Every row gives one point. To make a cloud, some directions were put in groups of two or more. Within a group, all points are equally far from the middle, so they leave a hole (a ring in 2 directions, a hollow ball in 3). The other directions are filled evenly. Then the cloud was stretched, turned, moved and blurred a little. Count the holes, and give their numbers of directions, smallest first.
(in the rows, 128 means zero)

Cloud (22 x 3):
[[ 97 134 151]
 [179 146 152]
 [ 90 153 121]
 [150 145  72]
 [136 134  67]
 [ 93 129 147]
 [176 128  89]
 [173 154  89]
 [123 137  68]
 [184 122 131]
 [106 159  88]
 [165 105 147]
 [179 131  90]
 [106  96  80]
 [171 178 111]
 [161  91 107]
 [125  79  99]
 [113 126  69]
 [106  80 119]
 [179 116 101]
 [ 88 138  94]
 [164 113  81]]
Holes: 1 (3)

Cloud, 30 rows:
[[ 84 136 174 121]
 [146 134  69 144]
 [138 109 121  78]
 [158 133 122  87]
 [108  98 147  86]
 [ 84 124 123 179]
 [ 70 120  97 102]
 [ 67 108 118 108]
 [ 83 157 166 117]
 [153 175 110 142]
 [158 170 120 116]
 [ 99 135 114 189]
 [ 92 111  78 161]
 [ 65 118 150 124]
 [108 127  58 130]
 [115 104 110 180]
 [113 184 143 148]
 [139 178  88 149]
 [102 110  69 121]
 [114 164 111 183]
 [163 134 133 160]
 [118 166 159  91]
 [ 78 183 101 154]
 [ 96 135  81 178]
 [160 145 125 165]
 [113 176 113 174]
 [109 182  83 108]
 [150 158  91 162]
 [123 165 152 165]
 [ 75 162  77 112]]
Holes: 1 (4)

Cloud:
[[154 170 112 106 124 172]
 [163 121 142 114 165  61]
 [185 179 114 121 160 126]
 [108  93 116  90 157 147]
 [157 175  78 108 171 115]
 [135 176 116  72 158 126]
 [136 162 108  82  90 115]
 [116 188  95 165 123 151]
 [175 189 168 106 104 111]
 [114 190 115 126  84  75]
 [182 122 103 115 106 161]
 [130 109 130  74 118  80]
 [121 173  81  97 120 113]
 [112 170 202 122 131 107]
 [ 76 111 127 169  83 150]
 [189 175 143 118 122 114]
 [ 82 200 103 114 141  72]
 [122 173  93  81 117 117]
 [147 194 134 159 107 147]
 [121 174  81  99 119 109]
 [208 148 124 145 125 148]
 [180 175 145 115 116  97]
 [101 178 153 152 144 120]
 [130 135  94 137  96  96]
 [ 85 176  84  74  90  86]
 [106 100 142  99 120 125]
 [ 88 174  67 118 126 145]
 [ 99 210 155 143 107  87]
 [105 128 142  66 178 123]
 [142 174 112 131 119 181]
 [ 80 106 114 164  94 140]
 [128 134 107  73  86  95]
 [148 101 148 117 154 126]
 [100 185  59 144 150 122]
 [163 188 138 119 118 112]
 [128 178 105 112 110  65]
 [149 120 150 133 150  76]
 [140 154 168 154 174 142]
 [113 171 106 108 140 157]
 [168 118 191 131 152 105]
 [123 165 151  99 162 137]
 [169 102 102 120 153 124]
 [115 169  99  79 170 133]
 [138 199 136 151  96  66]
 [ 93 189 136  93  96 115]
 [152 161 110 130  84 133]
 [119 112  84 167 182  88]]
Holes: 1 (2)

Cloud, 83 rows:
[[116 136 110  95 136 151 176  83]
 [171 112 126 116 117 124  64  91]
 [104 187 117 168 102 183 117 122]
 [153  89  98 177 112 165 114 168]
 [ 82 116 121 185 120 167 179 112]
 [112  89 101 152 166  99 117 180]
 [ 96 108  90 120 182 127  99 104]
 [144 134 161 101 117 164 114 178]
 [134 122  75 116 133 111 144 190]
 [144 140  99 212 107 142 154  98]
 [111  90 152  98 170  93 146 172]
 [104  40 124 135 145 132 126 140]
 [132  66  99 177 106 146 131 168]
 [166 131 138 174 119 105  57 115]
 [ 98 125 178 172 151 164  78  96]
 [131  89 171 178 166 108 156 159]
 [ 93 158 103 188  97 134  95 122]
 [106 161 132 178 102 113 183 105]
 [178 162 156 145 185 164 126 131]
 [139 118 187 104 131 142 101 170]
 [193 127 153 171 153  99 117 154]
 [138 139 166 187 179 132  67 133]
 [127 174 125 103  96 157  97  90]
 [112 143 123  77 139 128 150 182]
 [134  91  93 166  90 185 130 130]
 [111 138 100 183 150 126  69 156]
 [154 139 130 121  87 163 131  63]
 [134 200  93 156 160 162 119 166]
 [ 61  96 117 126 117 140 114 130]
 [112 132 128 153 139 101 121 221]
 [144 105 127 160 142 132 175 201]
 [ 97 108 137 137 124  74 120 101]
 [124 137 107 199 129 112 147  77]
 [132  95 124 152  89 160  84  72]
 [110 134 109 197 140 159 181 135]
 [153 144  99 195 135  96 161 165]
 [168  97 138 192 148 127  89 167]
 [114 185 132  89 136 173 130 128]
 [162 122  84 149 165 117 149 168]
 [ 91  85 109 119 197 155 138 131]
 [154 133 130 139 166 140  74 202]
 [ 79 106 127 184 152 116 130  86]
 [100  84 138 142 174 103 138 194]
 [184 167 170 151 169 112  89 117]
 [135  48 142 135 129 101 124 157]
 [115  80 151 125 126 183 121  73]
 [ 84 163 135 157 159 202 116 134]
 [ 74  97 151 146 152 123 141 196]
 [147 166  93 100 140 118 173 121]
 [182 124 154 105 107 105 152 136]
 [102 148 101 189 154 156 170 107]
 [115 136 187 159 192 140  88 167]
 [142 134 142  76 167 181  87 118]
 [180 186 156 129 126  93  87 127]
 [179 175 162  93 156 118  92 127]
 [ 94 153 166 161 185 191 100 119]
 [140 173 133 111 121  86 133 191]
 [168  99 114  96 120 127 111  77]
 [117 116  76 105 156 124 115 174]
 [118  98 116 188  71 166 155 122]
 [ 89 137 147 184 186 112 140 117]
 [156 182 103 130 115  84  91 154]
 [ 78 140 115 152 127 168  81  87]
 [103 163 193 131 182 114 126 153]
 [137 112 147 216 133 101 153 143]
 [118  86  95 189 165 151 129 114]
 [194 118 158 126 156  97 123 143]
 [129  70 177 140 179 137 128 118]
 [173 149 173 171  96 103 133 104]
 [128 107 155  90 137 140 174  99]
 [158 121 163 132 122  81 175 156]
 [ 83 167 147 141  91 129 150 133]
 [130 202 119 164 152 129 145 189]
 [149 134 151 129 145 156 139  50]
 [156 190 179 165 138 160 135 124]
 [118  73 107 179  94 177 118 115]
 [128 148 172 123 122 194 132 109]
 [103 130 157 117 173 121  66  97]
 [117 150 143 122 190  91 133  95]
 [ 94 116 115 144 108 155  82 166]
 [111  97 137 115 138 177  72 153]
 [105 165 105 134  99 113  99  85]
 [ 69 149 137 143 178 175 160 141]]
Holes: 2 (2, 6)
